Rows are points. Any point is a mix of the corners, with weights that add up to 1. It lies inside the corners' shape when no weight is negative. Is each point inside? If not, which corners have a negative weight?
(in the rows, 128 means zero)

Corners:
(1): [158 195 109]
(2): [121  97 197]
(3): [ 97 151 188]
(4): [73 98 22]
Points:
[ 81 104  41] => inside
[ 76  84 102] => outside (1)
[103 148 174] => inside
[ 95 120 119] => inside
[ 90 134  92] => outside (2)
[124 126 202] => outside (4)
[121 105 185] => inside
[102 149  53] => outside (2)
[143 177 125] => inside

Corners:
(1): [167  62 131 136  49  64 197  64 107 157 128]
(2): [125  62 194 172 100 120  80 101  99 153  10]
(3): [ 87 120 123 138 143  85 148 143 103 187 156]
(4): [ 30 100 134  67  89  92  38 137 151 156 125]
(5): [ 64 100  73 133 150  66  68 138 176 142 113]
(6): [ 70 188 142  52 161  92 169 104 142 181 116]
(7): [ 12 200 122 156 105 134  32  68  74 103 179]
(8): [130 243  85  94  62 130 111 140  35 170 127]
(9): [ 88  75 135 240 148 101 144 171 156  64 158]
(10): [120  98 117  85 139 179 203  50 203 150 197]
(11): [174  77 171 146  32  42  63 108 118 201  95]
(12): [191 115  88 163 131 152 165  91  94  50 201]
Points:
[120 123 127 124  70 135 112  79  98 143 162] => outside (5, 6, 9)
[ 92 132 107 138 135 130 138 114 137  95 150] => outside (3, 11)
[ 92 134 123 139 123 102 126 132 127 133 135] => inside
[100 164 119  97 122  78 144 134 112 164 129] => outside (2, 7, 10)
[ 83 163 100  80 105  56  99 115 105 174 129] => outside (2, 9, 10)

Corners:
(1): [115 144 142 148 142 112 145  97 113 134 153 109 130 106 123 130 132 148
 151 126]
(2): [117 143 123 137 126 143 136 125 113 124  97 121 142 113 115 122 142  99
 136 140]
(3): [122  86 119 114 137 129 154  99 118 140 130 111 121 134 115 136 131 107
 110 118]
(4): [164 138 117 133 102 129 129 108 132 133 148 140 117 107 133 108 105 145
 114 112]
(5): [139  97 118 121 122 125 139 186 119 107 126 123 148 108 120 100 109 155
 103  96]
(6): [131 153 198 127 112 126 163 117 108 132 159 129 127 136 115 115 137 101
 139 249]
(7): [133 153 123 126 115 129 144 144 118 102 144 138 103 127 146 141 136 149
 139 101]
(8): [157 131 138 138  94 123 140 110 114 101 103 119 101 109 145 134 130 146
 131 165]
(9): [126 147 143 136 142 107 135 120 117 139 146 140 108 134 163 127 139 151
 124 111]
(10): [117 150 131 119 130 122 140  87 130 128 149 118 112 125 131 135 136 134
 108 192]
(11): [135  51 127 148 113 143 127 140 213 139 119 133 130 129 126 127 116 140
 106 141]
(12): [120 138 134 132 117 134 146 203 115 136 114 115 113 139 133 149 105 161
 120 100]
(13): [117  95 128 152 127  95 156 100 161 141 153 186 142 153 114 140  98  94
 118 184]
(14): [157 139 124 148 140 137 136 104 155  93 142 147 108  98 159 137  91 133
 111 118]
(15): [164 106 110 112 121 144 119 113 137  81  67 117 102 129 123 114 110 158
 127 109]
(16): [114 113 126 143 103 138 151  96 131  95 125 116 105 114 109 110 128 126
 109 110]
(17): [116  89 127 154 118 120 105 100 138 135 146 123 149 156 157 143 126 148
 117 123]
(18): [131 138 189  11 116 135 110 146 136 118  91 112  87 126 119 136 117 152
 117 151]
(19): [120  94 134 133 148  86  40  94 142 119 144 114 116 109 116 138 134 145
 126 107]
(20): [122 149 144 129 138 152 151  92 102 139 151 152 104 104 116 136 132 146
 116 130]
(21): [150 143 166 144 132 133 146 107 143 139 141 131 129 117 117 148 135 140
 103 130]
Points:
[131 120 138 122 126 126 127 112 133 117 130 125 114 119 125 129 122 135
 119 130] => inside
[145 109 113 127 111 135 119 155 135 112 115  98 121 105 136 130 115 156
 116  59] => outside (6, 9, 10, 13, 15, 20)
[126 115 131 127 121 128 130 115 128 119 131 126 118 123 124 129 121 134
 121 138] => outside (9, 21)
[140 121 135 125 116 132 134 119 136 118 125 130 117 122 126 131 120 135
 114 140] => outside (1, 9)

Corners:
(1): [ 67 170 181 158  99  79 104 172 173 164 111 130  99 137 164 126 103 109
  97 139]
(2): [101  86 103 125  91 111 146  81 159 134 131 139 182 110 175 119 125  99
 174 138]
(3): [147 137  81  86 145 117 113 137 109 108  99 111  97 131  82 124 161 100
  91  96]
(4): [144 155 103 114 143  84 124 177  97 192 147  58 136 159 120 113 183 101
  68 177]
(5): [171 126 110  80 125 152  86 148 127  81  70 104 127 168 102  80 127 100
  72  99]
(6): [130 146  73 200 107 135 144 172 179 124 186 138 130  93 126 105 121  80
 112 158]
(7): [ 78 100 113 130  89 140  91 130 151  59 131  84 147 155 164 168 132  90
 136 145]
(8): [138  69 132 132 135 172 169  77 147 127 153 171 135 110 115 124  80 116
 147 121]
(9): [130  94  93  89 126 111 101 130  99  99  87 183 172 110 126 132  84 113
 130 144]
(10): [100  69 106  92 122 130  66  82  50  81 155 119  82 159 147 129 241 103
  57 123]
(11): [ 91 109 110 164 149 125 133 157 117 153 105  84 118 116 146  79 125 146
 105 109]
(12): [105 130  84  97  93 157  51 120 104 115 131 138 166 117  54  94 137  96
  98 150]
(13): [124 154 126 155 150 115 145 135  95 130 148  99 108 185 135 110 169 136
 111 114]
(14): [147 110 187 154 132  91 111  93 112 106 168 109 116 123 123 101 104 107
 121 136]
(15): [112 169  93 127 101 146   7 200 184 129 121 121 127 163 133 134 134  97
 141  86]
(16): [111 129 138 100 141 144  82  82 112 132 139 113 159 112 158 151 151  91
 119 106]
(17): [ 78 110 183 141 102 178  75 153 145  98 142 183  92  91 153 112 135 151
 177 126]
(18): [134 147 156 153 201  93 153 183 150 169  34 137 203  79  90 118 110 152
  95 125]
(19): [ 76 171 136  70 125 127 132 128 201 127 166 106 164 162 141 120  87  86
 120 142]
(20): [160  99 133 136 110  85 168 167 129 148 157 115 134 120 125 111 126 103
 106  89]
(21): [182 126 146 160 159  98 147 140 131 123 114 117 130 103 118 132 129 180
 107 104]
Points:
[117 135 107 130 131 127 100 136 134 132 125 104 136 140 124 116 142 109
 104 127] => outside (9, 17, 20)
[ 89 117 115 110 101 137  87 116 139 112 141 124 130 138 146 121 133  87
 120 140] => outside (13, 18, 20, 21)
[122 130 126 129 128 129 106 145 131 123 127 125 128 125 119 116 131 113
 107 123] => outside (2)
[107 132 137 138 126 122 109 125 140 130 143 127 149 128 139 129 129 111
 124 146] => outside (3, 5, 11, 20)

Corners:
(1): [147 133 117 142 103 146 112 158  94 160 128 102 124 118  88 165  81 113
 116 125]
(2): [110 155  81 101 142 139 143 141 114 151  87 161 131 115 112 148 160 201
 112 106]
(3): [ 89 114  65 125 128 116 155 100 132 122 104 147  99 186 147 141 140  91
 140 142]
(4): [ 81 142 145 124 147 124  90  58 141 102 133 149 101  97 112 168 122 183
 122 124]
(5): [112  77 133 141 127 167 101 124 112 115 173 141 175 153  88 134 136 149
 114 123]
(6): [101 101 108 142 165 154 158 124  89 202  91 145 115 196 114 185  96 170
  80 148]
(7): [139 179 170 164 112 160 141  88 207  23 113 166 130 129 145 158 134 121
 138 172]
(8): [126 186 108 150  94 126 108 128 143 159 150 135 164 143 170 150  95 134
 110 138]
(9): [ 77 127  77  61  87 149 153  87 117 102 138 147  98 132 126 161 103 141
 163  99]
(10): [ 69 157  95 102 125 135 120 118 108 106 100 156 139 121 183 145 110 141
 137 135]
(11): [ 64 123  98 148 155 194 129 180 162 175 101 102 103 126 170 178 161 154
 109 160]
(12): [249 158 156 221  64 133 107  89 148  70 220  75 131  64 163 142 101 144
 166 202]
(13): [103 198 161 118 117 139 163 136 129 108 132  98 168 129 163 146 174 126
 133 113]
(14): [112 186 118 146 139 186 132 101 154 112  79 160 136 110 199 163 168  99
 145  85]
(15): [120 160 105 127 164 153 120 160 113 124 162 145 107 143 152 113 127 108
 118  91]
(16): [165 153 156 143 128  80 128 108 111 121 178 171  70  56 153 176 155 116
 102 136]
(17): [144 150 180 109 179 153 121 147 128 161 123 208 129 145 141 141 150 149
 145 142]
(18): [107 169  94 146 159 193 115  92 135 155 128 107 105 115 129 183 157 111
  96 163]
(19): [120 156 131 168 116 124 112 110 154 113 148 115 135  15 109  87  96 138
 112 172]
(20): [212  92 167 117 114 156 125 111 152 108  77 147 131 144 142 133 111 153
 109 165]
(21): [181 157 158 188  87 125 116 143  61 171 134 145  93 152 188  95 155 122
 125 126]
Points:
[147 137 143 152 112 133 121 130 123 128 158 131 119 133 141 133 115 128
 125 143] => outside (2, 10, 14, 18)
[133 141 118 135 126 140 129 130 118 134 138 138 120 127 137 143 129 137
 118 142] => outside (4, 14)
[112 161 118 136 119 147 135 137 129 122 126 142 143 141 157 137 127 129
 135 122] => outside (4, 16, 18, 20)
[129 148 124 142 118 144 128 114 135 114 129 135 126 120 144 151 130 135
 122 138] => outside (17)
[121 137 117 141 120 153 130 107 136 119 121 126 131 129 141 144 122 146
 121 144] => outside (1, 16, 17)
[122 146 116 138 126 148 116 118 136 121 130 142 116 108 143 146 132 132
 126 142] => outside (6, 13)
[120 160 120 144 122 143 124 119 125 129 139 133 124 117 146 149 131 130
 125 136] => outside (20)
[113 158 113 137 139 142 123 123 124 149 112 135 114 114 158 154 136 138
 118 131] => outside (5, 7, 9)
[139 144 138 137 126 130 128 113 126 123 135 144 113 113 144 154 134 136
 118 139] => inside

Corners:
(1): [127 120 137 112 108 155  71 134 137 126 141 151 145  86 114 116 123 126
 137 181]
(2): [129 134 163 144 133 160 111 195 109 107 116 141 147 103 132 105 130 159
 110 139]
(3): [119 123 183 126 110  90 115 156 186 128 123 105 131 125 163 118 132 126
  85 196]
(4): [128 148 104 117 139 142 136 130 101 115 129 126 129 103 114 140 110 132
 129 154]
(5): [141 109 160 136 108 143 129 112  92 140 126  97 148 124 117 150 100 140
  74 107]
(6): [100 137 125 157 141 118 133 126 109 122 123 148 128 160 133 152 103 125
 106 123]
(7): [136 145 124 118 114 118 135 102  93 116 142 147 106 128 133 131 124 105
 144  97]
(8): [141 114 142 148 117 140 121 110 120 184 141 131 146 141 128 112 116 120
 151 119]
(9): [134 123 153 140 110 149 153 151 108 123 163  97 132 138 167  91 117 128
 134 123]
(10): [ 99 145 125 118 140 116 133 127  92 116 130 147 142 122 111 110 128 142
  78 112]
(11): [ 72 146 101 104 128 140 116 128  92 143 146 100 140  92 109 157 116 115
 124 119]
(12): [125 108 101 128 111 102 130 118 107 120 118 128 125 134 155 142 133 136
 133 115]
(13): [103 101 144  98 125 159 133 128  85 167 132 142 154  49 114 155 126 132
 134 171]
(14): [126 137 106 124 179 137   7 121 152 134 130 156 132 145 105 130 135 122
 140 131]
(15): [ 95 139 104 175 129 157 155 116 110 104 140 155  99 153 119 145 154 122
 132 117]
(16): [131 154  89 140 136 111 147 110 128 116 138 137  45 119 134 152 101 117
 132 123]
(17): [135  78 136 135 114  83 131 131 128 126 123 152 135 152 114 135 103 118
 118 139]
(18): [148 132 104 140 106 161 121 133  94 123 180 115 140 104 161 144 133 112
 141 108]
(19): [142 135 121 119 102 138 136 135  94 128 142 165 122 137 121 133 118 157
  96 123]
(20): [132 123 132 138 124 155 120 172 118 119 118 134 144 131 151 118 117 111
 117 118]
(21): [107 138 162 146 171 104 124 119 187 135  98 138 137 166 159 151 105 121
 152 114]
Points:
[123 124 132 134 131 132 118 130 114 134 131 137 139 134 129 132 123 128
 122 123] => outside (1, 16)
[127 127 134 134 123 131 121 132 122 137 133 133 132 130 134 127 119 125
 122 130] => inside
[121 128 132 131 128 129 120 134 118 123 131 133 130 126 133 134 119 126
 118 130] => outside (8)
[123 126 131 126 124 130 118 133 116 133 132 129 135 121 133 131 118 127
 120 130] => outside (15)

Corners:
(1): [146  97 112  75 127 106 162 150  89 108 112  93 137 110 138 168  78  98
  88 163]
(2): [ 80 129 137 163  61 168 143 160 141  93 116 118  93  96 109 133 159 169
  97  96]
(3): [128  89 135 166 149 178 161 134 149 172 138 169 105 175 169  72 121 193
 159 129]
(4): [101 126 163 163 113 123 125 127 110  82 153 117  87  95 170 143 166 177
 122  93]
(5): [139 157 100 158 129 181 108  75 147 114 155 149 129 185 112  82 156 172
 118 116]
(6): [192 114  94 114 159 191  98 124 130 155 113 249 163 142 134  80  91 121
 168 146]
(7): [102 138 137  97 141  91 104 187  72 147  90  95 136 144 147 180 138  85
  96 144]
(8): [ 76 175 130 137 153 109 127 154  96 110  60  46 123  51 160 168 141 141
  92 139]
(9): [ 89 124 163 135 126 140 104 132 153 121 103  81 152  84 168 159 126  74
  90 124]
(10): [142 137 118 174 125 166 128 132 169 133 169 163  95 149 179 114 163 162
 167  47]
(11): [119 111 129 121  94 116 113 117 211 106 145 158 100 139 210  59 167 186
 164 123]
(12): [114 156 164 104 124  99 126 139  38 158 101 130 150  76 154 123 110  93
 122 121]
(13): [ 29 179 154 135 131 103 146 176  94 112 150 126 144 125 115 161  91 118
 136 140]
(14): [ 96 146 178 125  96 101  86 166 118 136 149  55 138  75 127 183 109 102
 125 173]
(15): [131  95 143 186 134 138 144 151 158 107 128 108 101 104 148  71 150 125
 130  92]
(16): [193 125  96 174 138 131 111  95  91 150 103 177 189 177 179 114 116 134
 221 160]
(17): [108 145 140 138 106  96 134 141 104 146 126 100 152  94 144 143 175  77
 119 168]
(18): [152 143 149 210 122 119 115 122 203 112 132 161  91 135 145 113 150 154
 160  89]
(19): [134 105  90 112 148 118  86  68 111 149 123 163 160 150 128 101 118 115
 174 163]
(20): [202  83 108 126 204 106  82 115 138 168  78 198 215 167  88 104 113 160
 150 150]
(21): [197 115 127  74 150 185  77  68 115 150 111 169 189 156 136 115 106  86
 194 173]
Points:
[128 124 127 147 133 145 105 122 153 130 119 141 125 134 137 118 150 154
 133 125] => outside (1, 12, 13, 15, 16)
[120 128 141 138 130 132 116 130 123 125 118 123 134 114 152 130 133 122
 128 126] => inside
[129 125 137 148 124 133 125 127 134 127 133 137 124 120 151 108 137 144
 146 127] => outside (7, 9)
[136 123 129 117 145 124 115 130 103 153 116 145 159 135 157 132 117 121
 152 156] => outside (2, 5, 15, 18)
[124 129 133 141 126 142 116 126 131 121 127 138 129 124 147 120 137 139
 130 123] => inside
[138 128 136 141 126 137 121 129 128 133 128 144 138 135 148 120 133 126
 146 130] => outside (8, 19)
[113 131 146 126 120 123 121 142 112 130 115 119 134 101 153 131 123 112
 132 141] => outside (5, 10, 20)

Corners:
(1): [126 139 140 109 143 135  24 138  93 111 122 114 133 155 129 119 131 156
 130 138]
(2): [133 130 133 136 148 131 140 117 130 146 113 124  98 117 125 138 137 106
 101 136]
(3): [143 137 123 127 141  72 125 135 130 128 183 123 127 103 142 139  93 143
 115 129]
(4): [143 151 125 142 168 130  93 146  98 129 161 110 142 105 146 127 110 122
 201 138]
(5): [118 113 117 118 140 121 141 112 137 123 114 123 139 131 130 144 110 112
 116 163]
(6): [142 140 120 145 124 141 130 122 114 120 115 123 132 141 121 131 112 112
  95 158]
(7): [119  69 128 144 128  90 144 123 107 123 174 130 131 129  68  97 114 120
 118 137]
(8): [138 113 147 108 132 136 118 124 120 113 119 158 135 141 123 145 113 146
 113 147]
(9): [119 103 134 143 114 120 127 115 130 170 121 125 131 130 142 136 128 143
  88 124]
(10): [116 135 125 142 153 125 135 123 134 110 111 102 105 137 108 143 139 116
 172 141]
(11): [135 135 147 121 135 130 108 113 110 105 120 121 145 144 153 104 134 118
 142 133]
(12): [120 132 133 118  71 117 155 188 249 132 109 169 122 124 130 163 119  99
  85 164]
(13): [154 129 109 108 148 117 133 114 134 144 125 132 130 122 140 125 133 138
 136 130]
(14): [120 140 132 143 137 115 120 106 152 133 146 149 117 127 101 145 129 107
 142 138]
(15): [144 124 132  96 106 127 129 133 121 112 120 126 147 130 124 110  87 134
  94 129]
(16): [154 121 144  94  86 151 119 115 126 117 112 122 128 145 106 122 128 101
  96 167]
(17): [136  93 123  93 101 147 127  98 123 144 123 111  81 149 139  70 137 151
 112 131]
(18): [113 122 161  93 128 134 135 116 144 141 120 138 126 134 123 120 127 136
 116 161]
(19): [142 134 125 131  80 115 117 139 140 113 119 121 134  88 135 114 114 143
 115 151]
(20): [123 125 129  88  94 158 141 110 139 120 121 111 146 121 137 116 133 148
  95 147]
(21): [108 150 113 121 160 130 106 117  88 136 145 134 125 131 132 136 136 121
 196 143]
Points:
[131 122 130 118 119 125 123 125 130 122 131 127 131 132 123 122 120 128
 121 145] => outside (2)
[132 139 127 120 125 128 116 126 131 125 126 121 129 127 134 128 123 126
 138 144] => outside (2, 7, 8)
[130 128 132 123 128 123 120 125 132 129 129 130 125 128 123 128 123 123
 129 145] => outside (20)
[130 126 128 118 123 123 118 126 125 125 132 119 133 129 132 119 119 132
 123 144] => outside (2, 8, 14)

Corners:
(1): [190 140 145 151 182 121 159  93 103 103  64 104 160  63 166 134  97 141
 162 205]
(2): [ 95 174 109 151 102 132 119  76 161 195 157 154 107 116  86 112 144 143
  96 131]
(3): [110 141  76  87  95 190 117 145 157 136 143 116 119 137 102 135 139 114
  64 117]
(4): [176  97 154 102 187  38 149  33 118  48  77 113 157 133 177 149 126 137
 137 130]
(5): [158 117 119 109  78 150 101 126 119 120 187  98 102 169 106 108 113 110
 162 134]
(6): [162 187 136 123 114 153 144 103 128 124 132 138 122 164 155 219  93 164
 123  75]
(7): [149  94 127  90 156 140  97 123 118 184 109 136 121 123  93 102 152 138
  96 135]
(8): [107  96 167 119  77 163 153  90  91 135  98 133 103 174 153 209 102 194
  68 123]
(9): [135 121 136  90  86 115 141 197 153 137  92 102 141 134  99  67 146 161
 109 116]
(10): [ 56 135 140  90 121 152 141  93 158 196 145  94 135 143 122 130 156 117
 140  89]
(11): [143 109 129 146 139 144 170 109 126 125 224 131 143 145 148 191  45 154
 114  89]
(12): [162 181 151 148 162  94 152 108 111  95 102 143 144  87 166 115 113  87
  91 116]
(13): [181 123 127 159 178  54 197 117 123  74  89 132 135 100 160 137 160  75
 154 164]
(14): [ 81 146 158  73 140 161 155  92 122 192 167 139  81 178  93 138 131 134
  80 131]
(15): [ 91 123 122  97 108 147  37 123 178 134 147 133  71 131 130 109 154 150
 165 142]
(16): [138 128 116 164 172  60 126 102  71  70  76 114 152 123 131 129  96  77
 129 166]
(17): [113 122  85  39 107 128 146 142 105 174 158 102  93 146 152  56 123 149
 138  96]
(18): [168 116 134 187 178  67 112 104 139 142  93 107 117 109 161 130  90  73
 112 214]
(19): [138 177 115 165 143  43 121 115  82  91  93 113 180 128 162 123 171 122
 118 163]
(20): [ 63 110 135  46 106 148 130 147 135 185 140 187 168 123 139  79 131 126
 118 119]
(21): [152 141 128  91 122 120 111 116 138 129 178 107 100 124 136 249 105 144
 144  99]
Points:
[126 129 123 109 126 124 124 115 129 137 132 121 119 136 132 139 124 132
 122 133] => outside (12)
[152 133 132 129 128 118 110 126 119 129 135 104 118 129 148 153 100 134
 131 129] => outside (2, 3, 4, 13, 14, 20)
[138 133 150 139 147 106 138  92 118 139  99 132 129 125 127 143 116 114
 114 158] => outside (3, 11, 15, 17, 19)
[120 133 126 104 145 116 124 111 138 149 110 126 124 120 128 121 142 126
 127 149] => outside (5, 8, 11, 12)
[140 128 129 112 134 123 135 117 121 127 129 116 126 133 141 145 116 128
 123 130] => outside (2)
[137 137 125 109 133 120 130 111 135 142 140 125 123 126 132 124 127 130
 123 124] => outside (8, 16)
[135 151 118 123 127 116 144 120 124 111 135 133 136 129 134 108 120 126
 121 129] => outside (7, 8, 10, 18, 21)
[133 130 131 110 120 129 127 110 127 135 143 115 118 136 132 158 118 133
 130 124] => inside
[158 133 127 125 133 109 161 105 111 109 131 113 111 138 147 151  97 129
 115 130] => outside (7, 10, 15, 19, 20)

Corners:
(1): [121 171 109 146 103 218 117 104  87  71 137 133  50 144 187 184 124 167
 178  50]
(2): [ 35 135 125 108  70 219 209 181   7 142 106 146  22  51 108 134 132 198
 155  58]
(3): [ 35 121 179  98 182 141 107  67 102  93 121 152 157   7 106  96 170 195
 160 108]
(4): [115 201  97 109 198  78 101 123 182 135 123 190 141 187 160 119 132  80
  80 183]
(5): [143  72  95 160 173 191 155 114  36 113  95  76 133 206 103 215 115 212
 146  73]
(6): [136 109 110 138  78 204  56 181 124  96 120 108  79 143  94  93  46  88
 128 124]
(7): [203 101  36 114 113 101 143 114 103 129  97  80  34 190 144 135  85  89
 124 110]
(8): [117 120  91  77  50  89 196 157 171 149  66  87  89 125  98 206 103  59
 155 126]
(9): [127 108  93 148  36 141 160 124 112  92  49 150 106 200 108 170 177  98
 165 106]
(10): [ 70  91  90 192  82 189  58 121 199 128 124  48 132 229  66 133 101 105
  90 170]
(11): [202 169  84  36 189 144 172 139 183 159 159 136  74 165 131 139 141 112
 136 121]
(12): [125 196 123 104 175  92 112 157 174  71 192  78 139  59 192  87 160  73
  45 119]
(13): [217  68 142  85  85 109  76 191 210  78 148 110  58 139 129 204 105 120
  26 193]
(14): [127 187 183  98 136 105 110 102  51 123 217  89 108  25 120 158 175  96
 120 107]
(15): [ 96 126 106  36 170 162 140  59 124 122 222 170 165  71 153 178 165 111
 149 191]
(16): [162 113 171  64 124 165 219 198  93 171  94  35  87  99 197 166 191 194
 123 139]
(17): [ 64 194 169  16  87 168 187  53 104 110 106 137 164  86  98 189 132 124
 139 176]
(18): [136 139  65  40  94 111 145 170 141 147 134 126  62 207 168 140 117 146
 146  94]
(19): [153 182 177 159 148  80 125  77 196 124 167 165 142 205 137 103  98  31
 102 155]
(20): [106 112 197 132 164 170 121  76 101 139 122 108  76 168 120 147 109  87
 112  66]
(21): [176 157 136 164  86 196 126 113  58 154 114 177 103 139 156 119  75 113
  99  76]
Points:
[109 161 142 152  95 192 141  92  48  92  96 146  83 101 110 131 102 120
 170  41] => outside (4, 10, 13, 15, 16, 18)
[134 138 113  97 120 138 151 127 124 124 124 122 102 134 134 157 139 132
 124 126] => outside (6, 20)
[118 123 122 116 117 151 131 129 125 120 121 109 102 143 124 152 126 127
 121 121] => inside
[165  99  90 142 138 127 119  92 161 112 130 113  99 215 136 157 110  95
 120 106] => outside (2, 4, 6, 14, 16, 17)
[115 134 131 115 119 149 133 116 115 115 133 121 105 130 138 160 133 128
 120 122] => outside (6, 11)
[133 127 123  86 106 144 136 151 104 130 135  81  97 112 137 156 112 110
  86 142] => outside (1, 3, 9, 11, 19)
[151 135 113 115 107 145 129 131 135 123 125 118 100 168 136 152 119 101
 116 125] => outside (2, 3)

Corners:
(1): [ 74 133 179 144 107  94 162 174 199  75  62  96 174  38 181 133  63  94
 173 146]
(2): [ 90  68 124 137 101 147 140 111 219 109 179 173 128 141 174 161 106 102
  89 159]
(3): [171 124 158 181 209  98 117 182  98 165 141 140 137 171 188 192 109 150
 111 171]
(4): [176  97  71 205 134 166  99 105 100 161 132 106  81  88 208 230 123 249
 111 176]
(5): [124 129 178  95 117 175 163 143 157 164 114  69  53 118 123 118 159 220
  87  82]
(6): [158 138 137  67 185 114  10  50 183 122 156 102 213 125 147 166 140  67
 200 145]
(7): [192 181 182 113  69 146 103 123  99 160  96 175 115 160  69 132  81 184
 224 143]
(8): [ 51  59 140 144 188 126 157 151 169 201 207 158  61 189 129  14 138 108
 184 144]
(9): [115 187  80  27  51 152 108 147 146 132  63  18 113 119  82 149 174 177
 126  74]
(10): [140 171 179  86 134 130 139 109  85 139 101 142 187 125 198  96 120 154
 230 187]
(11): [127  97 110 137  51 159  55  73 166 138 127  72  76 180 141 119 176 199
  46 106]
(12): [127  27 218 102 108  98  75  79  38 191 163 190  81 117 186 217 110  66
 157  63]
(13): [ 71 126 124 125 126 103 152  79 192 124 118 132 166 161  95  81  65 156
 168  59]
(14): [151 177  43  83 135 131 108  87 115  67  96  53 158 137  75  47  95 145
  71 131]
(15): [140  88  98 117 133 110 146 171 120 227  34 112 187  97 109 166  68 107
 168 135]
(16): [165 117 196 158  64 123 168  85 141 167 127 160  99 100  78 152 146  80
 122  81]
(17): [ 61  78  99  49 174 105  88  70 174 115  57 106 134 185 101  36 179 145
 105 108]
(18): [173 179  48 231 185 196 159 159  93 183  59 154 136  93 160 158  89 185
  70 131]
(19): [ 63  91 137 180  87 135 154 110 100 148 122 135 190  43  69 123 153  44
  63 118]
(20): [194 177 206  71 134  84 145 158 167 158 131 179 205  36 166  39  91 174
 190 117]
(21): [186 134  50 194 153 191 115 197  90  79  79 121 230  62 113  46 205 113
 163 124]
Points:
[130 131 129 116 134 127 118 120 131 141 105 112 143 122 129 108 124 143
 141 122] => outside (2)
[145 132 144 122 107 128 115 110 128 143 116 122 139 105 143 162 102 139
 131 126] => outside (8, 17, 21)
[116 108 137 126 135 130 123 122 129 154 127 132 128 125 138 113 129 129
 147 126] => inside
[136 125 161 113 115 129 116 122 133 139 127 130 125 122 131 115 131 137
 150 133] => outside (13, 15, 18)
[127 116 129 157 124 140 142 141 121 134  95 146 138  87 123 138 133 143
 111  98] => outside (6, 8, 10, 11, 14, 15)
[147 138 138 118 140 139 116 114 125 144 131 132 132 133 125 118 130 154
 143 124] => outside (1, 11, 15)
